Each wall is flat, endless, passes through zero and stands at right angles to its row. A trip goes straight from one point to another. List the walls that it crosses, first one first.

Walls:
(1): [-2.47 -2.88  1.15]
(2): [-1.83  1.91  2.69]
(3): [-1.16  2.57 -2.38]
(4): [-1.41  0.88  0.35]
Trips:
[-1.41  0.80 -0.74] to [-0.99  1.00 -0.35] => 1
[ 0.89  1.10 -0.86] to [-0.88 -1.60  2.71] => 2, 3, 1, 4
[-0.42  3.55 -0.73] to [ 2.91  2.85 -0.52] => 4, 2
[2.67 1.87 5.26] to [-3.27 -1.46 -1.68] => 4, 1, 3, 2
[0.91 1.63 3.11] to [-0.15  1.09 -1.96] => 3, 2
[-0.05 -0.92  0.01] to [-4.04 -1.53 -0.41] => 4, 2, 3

Walls:
(1): [-3.75 -0.78 -0.41 -3.55  2.95 -0.27  1.53  3.04 -2.19 -2.76 -0.12]
(2): [-0.26 -2.48  1.11  1.81  0.73 -0.03 -0.54  1.30 -2.43 -0.36 -1.97]
(3): [-0.32  1.12 -1.32 -3.04  1.06  1.22 -1.93 -1.31  0.32 -3.01  1.82]
(4): [-0.59  1.00  1.65  2.35  1.67 -2.01 -1.83 -4.39  2.55 -0.86  1.16]
(5): [ 0.51 -1.42 -0.74 -1.17 -1.76 -0.27 -0.23 -1.65  3.08 -3.00 -3.13]
(6): [ 1.14 -1.54  1.39  0.90 -2.66  0.79  0.32 -1.04  0.55 -3.83 -2.42]
Trips:
[ 0.29  0.15 -1.89 -3.69  0.19  1.62 -4.24  1.52  0.42  1.11 -0.39] to [ 1.16 -2.33  1.78 -0.88 -1.11 -0.51 -4.94 -1.74  4.41 -0.13  1.28] => 1, 4, 6
[-2.71 -2.15  1.58 -0.36 -1.95  0.73  0.34 -1.37 -2.64 -1.63 -3.42] to [-1.38 -1.63 -0.27  1.59 -2.38 -2.70  3.58 -0.36  0.76  1.63 -1.90] => 1
[ 2.89  0.54  1.97 -0.74  2.61 -0.17  3.39 -1.17 -2.67 -5.28  2.24] to [-1.32 -0.30 -4.91  1.60 -3.68  2.31  1.87  0.49  1.63  0.61  1.00] => 2, 4, 5, 1, 3
[ 1.01  3.12 -2.41 -1.04 -4.51 -4.22 -1.11  1.79  0.48  0.41 -0.24] to [-3.16  1.33  1.81 -0.29  1.29 -1.98  0.37  0.39  1.68 -0.77 -1.13] => 4, 1
[ 4.37  1.83 -0.70 -0.32 -0.75 -1.54 -0.68  1.11  3.50 -2.67 -0.32] to [ 0.09  2.00  1.61  0.60 -3.37  0.06 -1.40 -1.50 -1.24  0.26  2.62] => 5
[ 1.09  0.45  1.15 -1.24 -1.05 -1.06  0.69 -0.44  1.25  2.15  0.88] to [-1.05  1.19  1.07 -2.31  1.19 -0.20 -0.20  3.08  0.03 -0.42  1.76] => 4, 1, 3
[-0.66  3.89  0.64 -4.12  1.34 -2.77  2.20  1.24  0.63  1.88 -2.75] to [-1.82  0.21  1.01 -1.86 -0.87 -1.88  0.91  0.11  1.94 -1.07  0.20] => 5, 3, 4, 6

Walls:
(1): [ 0.25 -1.29  2.96 -1.67  2.47  0.45 -1.91 -0.67  1.97  1.03  4.42  1.34
  0.03  2.86 -0.72 -3.87 -0.19 -0.50  2.94  0.09  1.29  1.04 -1.00  1.71
  1.41 -4.35 -1.08  2.27 -1.35  0.49 -0.04  0.68]
(2): [-2.96  3.20 -3.71 -0.06  1.74 -0.62 -2.18  0.81 -1.72  0.77  0.13 -0.50
  2.24 -3.30 -0.81 -0.04 -0.79 -3.49 -2.77  1.32  1.72 -1.22 -1.55 -1.68
  2.09 -3.80 -2.44  1.46 -0.01 -0.74  1.40  2.08]
(3): [ 0.22  1.57  0.14 -1.36  1.30  1.18  1.52 -3.81 -1.36 -1.29 -0.90  4.90
 -0.56 -1.25  1.55 -0.17 -2.00  1.62  0.38 -1.08  0.43  0.54  2.63  1.00
  2.53  0.37  0.31 -0.45 -0.79 -2.38 -1.86 -0.71]
(4): [-1.48 -1.72 -2.33 -2.64  2.39  2.31 -1.06 -2.58  3.24  1.09 -2.58  2.94
  3.18 -1.26  0.90  1.98  1.62 -3.67 -2.74  0.70  1.65 -1.07  2.01 -2.41
 -2.92  0.01 -3.35  1.47  2.04 -1.90  1.86 -4.00]
(5): [ 4.01  2.71 -0.09  0.01  2.07 -2.81 -0.76 -1.04  2.02 -4.25 -0.54  1.79
  1.61  0.19  0.56 -1.49 -1.25  0.85  0.65 -2.22 -0.13  1.49 -0.67  1.38
  3.88  0.79  2.83 -1.51  0.76 -1.03  1.28 -0.76]
(6): [-3.32  3.38  1.00 -0.52 -1.30 -3.71  1.88 -0.80  0.73 -3.07  0.57  1.00
  0.02  0.56  2.03  0.46 -0.98  0.19  0.94  3.52  0.27  0.70  0.59 -0.23
 -1.61 -1.12 -3.67  0.19  1.45 -0.67  3.44 -0.91]
Trips:
[-0.04 -2.19  2.85 -1.49  3.03  2.73 -1.51 -0.93  0.07  0.79 -0.10 -1.36
 -0.82  1.29  3.35  1.79 -1.59 -2.25  0.10  0.83  1.19 -1.80  0.07 -3.62
  0.19 -0.64  0.04  2.29 -2.83 -0.47 -0.49  0.81] to [ 1.06  1.84 -0.99  1.04  2.28 -0.70 -2.35 -1.54 -1.11  1.85  0.02  0.06
 -2.53 -0.06  3.17  1.05 -0.78 -2.59 -0.12 -0.37  1.17  0.52  0.63  2.47
  1.98  1.27  1.33  0.65  1.98 -1.54  0.30 -2.07] => 5, 1
[-0.80 -3.02  2.62  1.43  1.06  1.43 -0.28  3.74  0.43  0.62  2.25 -1.43
 -0.03  0.03 -2.13 -1.65 -0.77 -0.68 -2.27 -1.24 -1.06  0.00  0.81 -0.87
 -0.39  0.06 -0.14 -2.26  0.36 -4.67 -0.10  1.43] to [-1.41 -1.66 -2.00 -2.18 -5.59 -2.62  1.36 -0.51 -2.37 -0.88 -0.15 -1.66
 -1.83 -0.55 -2.52 -0.50  1.08  0.07 -3.41 -2.94 -1.81  1.01 -4.40  3.27
 -1.00  0.00  0.05  1.38 -1.85 -1.68 -0.93 -2.52] => 1
[-1.53  3.63 -0.83  1.22 -1.44  0.99  0.48 -1.40 -0.93  0.87  0.85 -1.04
 -2.77  2.68 -1.40  1.67  0.54 -1.45  3.60 -0.63 -1.36 -0.04 -0.64  2.30
  0.14 -3.54 -1.87 -1.55  2.28  3.97 -1.44  2.95] to [ 1.58  0.09 -1.74 -2.34 -1.59  0.42 -1.67  0.37  0.82 -3.62  3.58 -2.29
  0.49 -1.21 -0.32  2.79 -0.68  2.19  3.28 -1.90 -1.60  1.34 -2.64  0.06
 -0.04 -4.61  0.98  1.01  1.27  2.33 -1.27  2.49] => 5, 6
[ 1.25  5.69 -0.44  3.43  3.10  0.20 -3.80  0.62 -0.17 -0.13  1.15  2.66
  1.57 -0.79  2.29 -1.72 -1.41  0.10 -0.90  1.64 -3.43  0.08 -1.91 -0.26
  1.36 -0.27 -3.34 -0.61  0.44 -2.74  0.83 -3.79] to [-2.22 -0.49  0.21 -2.82  1.77  2.64 -0.26  0.39  0.60  0.14 -1.29  4.35
 -0.51  0.99 -1.30  0.59  0.03 -0.19  3.37 -0.72 -0.94 -5.75 -2.82  0.95
 -1.64 -1.96  0.80  0.80  1.54  0.39 -1.70 -0.66] => 5, 6, 2
[-2.18  3.09 -1.15 -1.81  0.94 -0.52 -1.97  1.67  4.48  1.26 -1.61 -0.81
  0.38  1.21  0.79  2.26 -2.94  1.39 -1.69  0.50 -1.00  1.11 -0.49  2.01
 -1.17 -2.25 -1.66 -0.86 -0.79 -1.63 -1.63  2.04] to [ 0.57 -0.64  0.62 -1.89 -1.89 -1.18 -0.12 -1.19  0.25  0.17  0.48  2.86
 -2.13  0.47 -1.47 -0.33 -4.94  2.15  2.37  3.94 -1.11 -3.83 -0.02 -2.44
 -0.28 -0.16  0.61  2.32  2.03  1.26  1.51  0.78] => 3, 4, 2
[ 0.34  2.91 -1.26 -0.50 -1.93 -3.27  2.41 -3.12  0.93 -0.92  0.25 -0.43
  1.10 -5.29 -0.29 -1.22 -4.69 -0.85  0.10 -0.77  1.70  0.89  0.01 -1.83
 -3.45  3.57  3.58 -1.19  2.68 -0.03 -0.90 -1.90] to [-0.17 -1.15  0.95 -3.28 -1.35 -1.60  0.62 -0.10  0.80  1.32  0.04 -2.42
 -0.06 -0.36 -0.05 -3.06 -1.39  1.68  0.83 -0.12 -2.28  0.70  0.80 -2.62
 -3.70  0.84 -0.49  1.27  1.40  1.20 -2.10 -0.61] => 3, 5, 4, 1

Walls:
(1): [ 0.56  0.41  0.30  2.04  1.01  1.02 -4.12 -0.18 -0.70 -1.83  1.14  2.10
  0.34  0.93  1.85  3.57 -0.60 -0.48 -3.46 -0.03 -1.44  3.09  1.16 -0.57
 -0.71  0.83  3.49  1.83 -0.40  2.81 -2.73 -2.53  2.18  0.81  0.57 -0.59
  1.31 -3.15 -2.14 -0.94  0.60 -0.40  0.85  0.04  0.54 -1.59  0.51  2.72]
(2): [ 0.05  3.38 -0.01  1.38  0.50 -3.00 -1.29 -1.14  3.35  0.83  0.46 -1.12
 -2.21  0.93  1.24 -2.21  1.60 -1.26 -1.66 -0.33 -2.38 -2.13  0.85  0.27
  3.31 -0.75 -3.46 -1.67 -0.77  0.64 -0.80 -2.03  0.72 -2.94  0.07  0.84
  0.24 -2.58  0.30  0.99 -1.06 -1.78 -0.93  1.77  0.73  0.77 -2.72  0.50]
(3): [-1.80  4.50  4.11  0.56  5.19 -2.82 -0.95  1.53 -0.97  0.71  0.60 -4.65
  0.78  0.46  0.04 -0.31  2.29  0.31  1.06  2.53 -2.41  0.62 -1.08 -0.91
  0.03  1.74  0.09  0.48  2.40 -0.37  1.41  2.17 -1.04 -3.17 -0.53 -0.12
  3.44 -0.72  0.32  4.61  0.04 -3.63  0.26 -1.24 -2.36  1.74  2.46  0.16]
(4): [ 1.83  1.21 -2.69  3.83  2.37 -0.07 -1.74 -1.08 -0.53 -0.84  1.02 -0.46
  0.85  0.86 -0.24  1.85  0.50 -1.16  1.40 -0.02 -1.07  2.33 -0.68 -0.15
  2.25  0.15  1.04  0.21  4.03 -1.17  1.70  1.63 -2.27  4.79  1.43  1.25
  3.56  2.20  1.70 -3.43 -3.27 -0.97 -3.01  3.12  3.87 -0.90 -1.74  0.62]
(5): [ 0.43  1.13 -1.11  1.39  0.81  0.09  1.48 -5.70  1.34  0.01  2.58  0.64
  0.67 -0.54 -0.10 -0.36  0.63  1.12  0.23  1.58 -2.03  1.92  0.21  0.76
  0.15  2.16 -0.38 -1.50 -3.25 -1.13 -0.36 -0.14 -2.30  0.82 -1.67  0.62
 -0.43 -2.84  0.26  0.52  1.27 -1.00  1.84 -3.67  2.37 -1.44  0.94  0.10]
Trips:
[-0.28  0.44  1.83 -2.62 -1.28 -2.22  0.30  2.94  0.09  1.56  1.33 -3.68
 -2.20 -0.32 -1.24 -0.59  1.54  0.01  1.46  0.10  0.35 -0.03 -2.40 -2.94
 -0.15  0.50  0.50 -1.26 -0.41 -1.88 -2.52 -0.87 -1.85 -2.83  1.00 -1.58
 -2.27 -0.24 -0.06 -0.35 -1.39  0.34 -1.28 -0.02 -0.29 -1.24 -1.61  1.09] to [-0.05  0.71 -1.03  0.36 -0.57 -0.62  1.28 -0.06 -1.71  0.27  0.34  2.40
 -1.48  0.45  0.42 -0.73  0.97  0.54  1.49 -0.28  4.44 -1.95  1.33 -0.81
  0.40 -1.66 -0.60 -3.47  0.37 -0.84  0.72  0.44  0.59  0.56 -1.17  0.36
 -1.19  0.69  1.47  1.58  0.39 -1.47  3.36 -3.98  0.46  2.21  0.62 -5.00] => 5, 2, 3
[-1.05  1.44 -2.51  0.62 -0.88  3.18  1.44  0.11  2.04  0.75 -1.38 -1.60
  4.16  0.68  1.74  0.74 -0.08  0.80  0.92  3.49 -1.11  3.67  4.25  1.19
 -1.88  2.28  2.09 -2.67 -1.38 -2.77 -2.77 -0.58 -0.34 -3.04  1.00  1.62
  0.73 -0.11  0.98 -1.23  3.65 -0.93 -2.63 -2.43 -1.88 -0.53  0.51 -4.97] to [-1.67 -2.15  3.33  2.01 -0.85 -2.65 -0.37  0.88  3.36  0.57 -0.92  0.97
  1.76 -3.92 -1.89 -0.17  1.14 -1.19 -0.57  1.94 -2.06  0.31 -0.41 -3.59
 -0.51 -0.27 -0.23  1.14  2.95 -0.69  0.58  2.82  0.93 -0.09  2.20  3.21
 -0.64 -0.92 -0.12 -0.64  3.15 -0.60  0.98 -3.30  0.97  1.56  0.81 -3.80] => 1
[-1.21 -1.30 -0.91 -2.47  0.91  3.16 -0.57  0.22 -1.63 -1.01  0.85  0.39
 -1.18  0.71  1.75 -0.49  1.11  1.25  0.45 -3.14 -0.78  0.24  2.79 -1.10
 -0.32  1.98 -1.35  1.40 -0.77 -0.04 -0.54 -3.04 -1.95 -0.61 -0.66 -0.83
  0.98 -2.50 -2.49 -0.58  0.88 -1.43  0.49 -3.54  4.38 -1.17  0.51 -0.94] to [-0.96 -1.01 -1.50  3.57  0.76  0.00  0.22  4.69  0.34  0.65 -0.84 -2.54
  3.00  1.46  1.88  3.29 -0.23  1.40  3.47  0.62 -4.90 -1.32 -2.29 -1.28
 -0.11 -0.53 -1.14  0.64 -2.37 -0.61  2.14 -2.75  2.55 -0.09  1.33  1.27
  0.69 -2.24  1.33  0.45 -2.14  4.05 -0.35 -0.05  4.41  0.66 -1.78  0.48] => 2, 4, 5, 3
[ 0.31 -1.20  4.74  1.48  1.82 -0.85 -2.00 -4.09  1.74 -0.12 -0.85  1.77
  0.16 -1.41 -2.11  1.02 -3.23 -3.98 -1.37 -2.70 -0.90 -0.12  2.31  1.49
  1.67  0.45 -3.86 -4.29 -1.29  0.57  4.03  2.05  0.64 -1.26 -1.38  0.70
  2.78  4.17  2.32  1.01 -1.98  1.68 -0.02  3.65 -2.26  1.14  5.49  2.08] to [-1.65 -3.15 -0.76  0.72  0.62 -1.64 -2.94 -0.06 -0.73 -1.80 -0.56 -2.55
  1.48  0.00  0.96  1.50  0.10 -0.14  1.77  2.55  3.36  1.53  2.05 -0.84
  1.13  0.60  1.39 -0.57 -1.40 -2.31 -3.86  1.22 -1.25 -4.85  5.00 -0.27
  2.28 -1.42 -2.05  3.28 -1.69  0.04  2.13  0.35 -3.31 -1.62  1.69  0.57] => 4, 1, 2
[ 5.31  0.93 -1.00 -0.57  0.13 -0.09 -0.44 -0.12 -1.56 -0.36  2.22  3.30
 -0.30 -0.46  2.23  0.16 -1.83  0.64  3.67 -3.74 -1.32  3.34  2.03 -4.80
  2.24  0.87  0.23  0.37 -1.83  2.19 -1.21  1.14  1.84  0.79 -1.46  0.30
 -0.99 -0.38  0.25 -0.34  1.55 -2.02  1.55 -1.40  0.89  2.43 -0.10 -3.84] to [ 1.87 -1.63 -2.41 -1.68 -0.99  0.47  1.58 -0.43  3.51 -0.43  4.76  1.20
 -1.18  1.96  0.78 -0.28 -4.34 -0.92  1.45  4.62 -4.38 -1.55 -0.22 -0.88
 -1.10 -1.64 -1.06  1.30 -2.06  1.57 -0.66 -1.38  2.02 -3.74 -0.61 -3.56
  3.22 -2.55 -1.66 -0.32 -3.93  1.91  1.01  3.09  1.67  0.06  1.22 -2.12] => 4, 2
